Rows are points. The ring and each string are closed loops that go straight from each point to the next, and from the last back to the first. Before rounding, they use only three directions, however many columns there are. Count how often each string passes through the ring. Passing back the other way cancels.

Ring, 9 rows:
[[ 22  35  15   7]
 [ 10  42  18  14]
 [-11  37  11  19]
 [-25  21  -7  18]
 [-27   7 -19  13]
 [-21  -5 -23   4]
 [ -6 -11 -15  -7]
 [ 15   1   0  -9]
 [ 24  21   9  -2]]
String (24 x 4):
[[-1 45 29 16]
 [-4 55 25 24]
 [-3 48  2 26]
 [-3 29 -3 15]
 [-5 35  0 19]
 [-4 48 -3 27]
 [-9 54 24 26]
 [-7 42 32 15]
 [-3 28 17  9]
 [ 0 24  5  9]
 [ 1 26 28  3]
 [18 48 33 11]
 [33 60 21 17]
 [24 40 32  5]
 [13 26 22  2]
 [22 32 26  2]
 [40 48 21  7]
 [25 39  4 11]
 [39 53  9 14]
 [35 53 26 11]
 [15 35 30  5]
 [ 3 24  9  7]
 [ 2 26  6  9]
 [-1 28 27  5]]
Times through: 0
String, 7 rows:
[[-19  -1 -42  11]
 [ -9   7 -14   5]
 [ -3   7  -9   3]
 [  8   5 -18   0]
 [ 15  -5 -13 -10]
 [  1 -27 -11 -20]
 [-19 -21 -33  -4]]
Times through: 0

Ring:
[[ 26   7   1 -13  -9  -6  -5  -6   9]
 [ 32  32  -1 -15  21  13 -16  -3   0]
 [ 16  38   0   0  33  29 -24   4  -8]
 [-10  22   2  18  18  25 -22   6  -8]
 [-30  -5   1  29 -14   5 -13   0  -1]
 [-20 -25   3  19 -42 -19   0  -6  10]
 [  8 -14   4  -1 -32 -18   2  -6  12]]
String:
[[-45 -44   6  37 -60 -23   4  -3  10]
 [-23 -25  14  26 -35  -4  -2  11   3]
 [-13  -9   8  18 -20   1  -7   6   2]
 [-12  -3   2  16 -15   0  -9  -2   3]
 [-38 -10 -12  29 -25 -11 -11 -18   6]
 [-49 -11 -10  39 -25  -6 -13 -15   3]
 [-42  -7   3  39 -14  10 -15   5  -4]
 [-21   1  12  28  -2  20 -15  17  -8]
 [ -8   6   8  16   0  15 -14  10  -4]
 [ -5   8   2  12  -1   9 -13   1  -1]
 [ -2  10  13  15   7  23 -15  18  -7]
 [-13  18  12  24  18  34 -22  21 -13]
 [ -4  12   9  15   8  21 -16  13  -6]
 [ -4   9  -1  10  -2   6 -13  -3   1]
 [-15  11  -9  16   0   4 -17 -12   1]
 [-30  13  -7  29   6  15 -22  -6  -5]
 [-36   8  -4  34   2  16 -21  -1  -6]
 [-34   4 -10  29  -7   3 -17 -12   0]
 [-16   4  -6  16  -9   0 -13 -10   3]
 [-12   1   0  15 -10   3 -11  -2   2]
 [-32  -8  -7  27 -22  -7 -11 -12   5]
 [-50 -25  -8  38 -41 -17  -7 -15   7]
 [-55 -38   0  42 -54 -20  -1  -8   9]
 [-24 -24  11  25 -35  -6  -2   7   4]
 [-11 -13  12  17 -24   0  -4   9   3]
 [ -6  -2   2  11 -14  -1  -8  -2   4]
 [-28 -15 -10  21 -33 -19  -6 -20  11]
 [-44 -32 -10  31 -52 -30  -1 -23  14]]
Times through: 3

Ring (7 x 12):
[[ 18 -26  15  -1   6 -10   7   7  -9  -1 -12   7]
 [ 18   1  11  -1  -4 -14   3  -4 -11  -4 -29   1]
 [ -8  23  -2  -4  -6 -11  -9  -7  -1  -9 -33  -6]
 [-32  20 -11 -13   2  -9 -16  -5   7 -16 -16  -6]
 [-42   4 -13 -15  10  -5 -17   3  11 -17  -1  -2]
 [-35 -26  -5  -7  19   0 -11  18  12  -6   7   2]
 [ -4 -39   9   0  16  -3   1  19   1   1   0   6]]
String:
[[-21 -14  -2 -15  12  -8  -6   4   3 -15   5   5]
 [-24 -18  -2   4  13   2 -11  19  10   3 -12  -3]
 [-29 -39  -1  11  21   9 -11  34  16  12  -6  -2]
 [-16 -60   7  -3  27   1   0  28   6   1  19  11]
 [ -3 -37   9 -11  16  -8   3  10  -3  -9  10  11]
 [ -5 -19   5  -8   9  -9  -1   6  -2  -8  -5   5]
 [  2 -27   9  10   9  -1  -1  19   1   9 -20   0]
 [ 22 -33  18   7   7  -7   8  13  -9   7 -18   6]
 [ 47 -28  26  -9   1 -21  20  -7 -24  -9 -10  15]
 [ 25 -11  15 -14   0 -21  11 -11 -17 -16  -9  11]
 [ 25  -1  14 -12  -4 -21   9 -13 -17 -15 -17   8]
 [ -3  -4   3  -9   4 -11  -2  -1  -3 -11 -13   2]
 [ -3   6   2   7  -2  -5  -7   6   1   3 -35  -7]
 [ -3  22   0   9  -8  -6 -10   1   1   4 -48 -11]
 [-12  31  -5   8  -9  -5 -15  -1   4   2 -50 -14]
 [-21  47 -11 -14 -11 -15 -16 -19   1 -21 -34  -9]
 [-23  22  -8 -21   0 -15 -11 -14   0 -24 -11  -1]
 [-18  -1  -3  -4   5  -6  -9   5   4  -6 -16  -3]
 [-35   8 -10  -2   6  -1 -18   8  12  -5 -19  -8]
 [-54   9 -18 -15  11  -3 -22   4  16 -17  -2  -6]
 [-57  -2 -18 -26  17  -6 -19   2  15 -27  18   1]
 [-39 -13  -9 -27  17 -10 -10   0   7 -26  22   7]]
Times through: 4

Ring, 7 rows:
[[-16 -10 -13  -5 -38 -18   9 -21  -2  -6   7 -19  11 -24]
 [-17   1   1   3 -12 -26  -6  -6   3   2  13 -23   4 -29]
 [-19   0  13   6  11 -22 -14   5  10   5  15 -22   2 -27]
 [-24 -13  21   5  31 -10 -14  12  16   4  15 -15   8 -21]
 [-15 -19  19   3  35  16  -2  11  15  -3   7 -10   9   4]
 [  1 -19   8   0  23  40  14   4   8 -12  -2 -10   7  30]
 [ -3 -17  -8  -4 -15  21  20 -13   0 -14  -2 -13  10  13]]
String, 17 rows:
[[-12 -23 -16  -9 -34   5  21 -23  -2 -13   1 -11  16  -5]
 [ -7 -15 -21  -8 -45   3  23 -27  -6 -14  -1 -15  13  -3]
 [ -5  -6 -11  -2 -27   1  14 -16  -3 -10   3 -19   6  -3]
 [-14 -10   2   0  -4  -3   3  -6   5  -4   8 -17   8 -11]
 [-22  -9  -5  -2 -24 -26  -1 -14   2  -1  12 -19  11 -33]
 [-30  -8  -3  -2 -28 -43  -8 -15   3   3  16 -21  11 -50]
 [-14  -6   6   3   3  -8  -3  -1   6  -1  10 -19   5 -14]
 [ -6   0  12   6  19   5  -4   7   8  -1   8 -20   0   1]
 [-20   3  27  11  38 -20 -25  19  16  10  19 -22  -1 -25]
 [-39 -14  26   5  32 -36 -28  13  20  12  23 -16  11 -49]
 [-32 -20  12  -1  10 -22 -11   0  13   4  16 -13  15 -36]
 [-21 -17  10   0  12  -4  -4   1  11  -1  10 -13  11 -15]
 [-28 -29  15  -2  21  -1  -4   3  15  -1  11  -8  18 -18]
 [  0 -23  19   3  47  50  10  15  14 -11  -1  -7   8  37]
 [ 14 -10  13   5  40  60  16  13   8 -14  -6 -12  -1  53]
 [ -5 -14   4   0   9  21  10  -1   6  -9   2 -13   7  13]
 [-17 -18  -1  -3  -8  -2   6  -9   5  -6   6 -13  13 -12]]
Times through: 1

Ring, 10 rows:
[[  4   4   1 -19   0  16   2  -3   4  14   5 -20   0   7]
 [ 10  -1  12  -3  -2  28  -1   7  -4   8  -3 -19  10   4]
 [  9  -6  23   3  -2  33   2  13  -9   2  -6 -15  12   2]
 [ -4 -12  34   3  -1  31   6  17 -14  -6  -6  -7   6  -1]
 [-16 -14  36   0   0  25   9  14 -15 -11  -4  -1  -1  -2]
 [-34 -13  31 -13   3  11  12   5 -11 -13   4   5 -14  -3]
 [-37 -10  24 -24   4   3  14   0  -6  -9   9   4 -20   0]
 [-30  -4  13 -37   4  -2  16  -6   5   2  13  -2 -24   7]
 [-18   1   4 -40   3   0  13  -7  10  10  13 -10 -20  10]
 [ -5   4   0 -32   1   7   7  -7   9  14  10 -17 -11  10]]
String (21 x 14):
[[-21  -8  23 -24   2  10  14   4  -1  -1   6  -4 -15   5]
 [-26  -8  24 -39   3   3  23   4   6   1  10  -2 -26  10]
 [-29  -5  19 -60   4  -6  31   0  16   7  16  -3 -39  18]
 [-29  -1   8 -53   5  -9  22  -9  14   9  17  -5 -33  13]
 [ -9   1  10 -55   2   1  24  -1  19  17  13 -14 -28  20]
 [ -6   0  10 -39   1   8  16   0  11  13   9 -14 -17  14]
 [-13  -2  10 -20   1  10   6  -2   0   4   6 -10  -8   4]
 [-16   2   1 -15   2   7  -1 -10  -3   4   8 -10  -4   0]
 [ -7  -1  10 -17   1  14   5   0   0   6   5 -13  -4   5]
 [  9   0  13 -22  -1  21   9   7   6  13   2 -19  -2  12]
 [ 31   3   9 -13  -4  33   4  11   6  21  -3 -30  11  14]
 [ 28   1  12   3  -4  38  -3  12  -3  14  -7 -27  20   6]
 [  1  -3  13  12  -2  29  -9   4 -15  -1  -4 -14  16  -5]
 [ 10  -7  24  15  -3  38  -4  15 -16  -2  -9 -15  19  -3]
 [ 19 -12  40   7  -4  46   9  29 -11   1 -13 -16  15   6]
 [  8 -13  41   0  -3  39  13  26 -10  -2 -10 -11   6   5]
 [ -5  -8  27 -15   0  23  13  12  -3   1   0  -9  -5   6]
 [-20  -9  23  -5   1  17   5   5 -12  -7   1  -3  -3  -3]
 [-35 -12  26   2   3  13   2   1 -19 -17   2   5  -4 -10]
 [-43 -13  26  -3   4   8   4  -1 -18 -19   5   9 -10 -10]
 [-33  -7  17  -9   3   7   3  -4 -12 -10   6   1  -9  -6]]
Times through: 0
String:
[[ 28  -1  16   4  -4  40  -2  15  -4  12  -8 -26  20   6]
 [  8   1   5   3  -2  26  -7   1  -7   7  -2 -19  14   0]
 [-15   0   3   0   1  14  -8  -8 -10   0   4 -10   5  -6]
 [ -8  -2  12 -15   1  15   5   1  -2   4   4 -11  -3   3]
 [ 11   1  10 -30  -1  19  13   6  11  18   4 -22  -6  16]
 [ 17  10  -7 -40  -1  12   9  -4  19  28   9 -29  -7  19]
 [  4   9 -10 -38   1   6   6 -10  16  23  12 -24 -10  15]
 [-19   3  -4 -17   2   3  -3 -14  -2   5  10 -10  -5  -1]
 [-18  -1   6 -14   2   8   1  -7  -4   2   7  -8  -5   0]
 [ -4  -1  11 -26   1  13  10   1   5   9   6 -14  -8   9]
 [ 11   4   4 -38   0  14  14   2  16  22   7 -23 -10  18]
 [ 11   9  -7 -30   0  12   4  -6  13  23   8 -26  -3  13]
 [ -2   5  -4 -13   0  13  -5  -8   0  11   6 -18   3   2]
 [ 16   8  -7  -8  -2  22  -7  -5   2  18   2 -26  12   5]
 [ 26   5   3  -5  -4  32  -4   6   1  18  -3 -29  16   8]
 [  9   0   8   5  -2  29  -7   3  -9   6  -3 -19  15  -1]
 [ -8  -3  13   0   0  21  -2   1 -10  -1   0 -10   6  -3]
 [ -6  -5  18  -8   0  21   4   6  -6   1   0 -10   1   2]
 [ 14  -7  28  -7  -3  35  10  19  -3   6  -6 -17   6   9]
 [ 21 -10  35   7  -4  45   6  26 -10   3 -12 -18  16   5]
 [ 11 -10  31  14  -3  41   0  20 -15  -2 -11 -14  18  -1]
 [ -6  -7  21   9  -1  27  -3   7 -16  -5  -4  -9  11  -5]
 [-14  -5  16  -1   1  18  -1   1 -12  -4   1  -7   3  -4]
 [  7  -6  24  -9  -2  29   9  14  -3   5  -4 -15   4   7]
 [ 23  -5  26  -7  -4  38   9  20  -1  11  -7 -22  10  11]]
Times through: 4
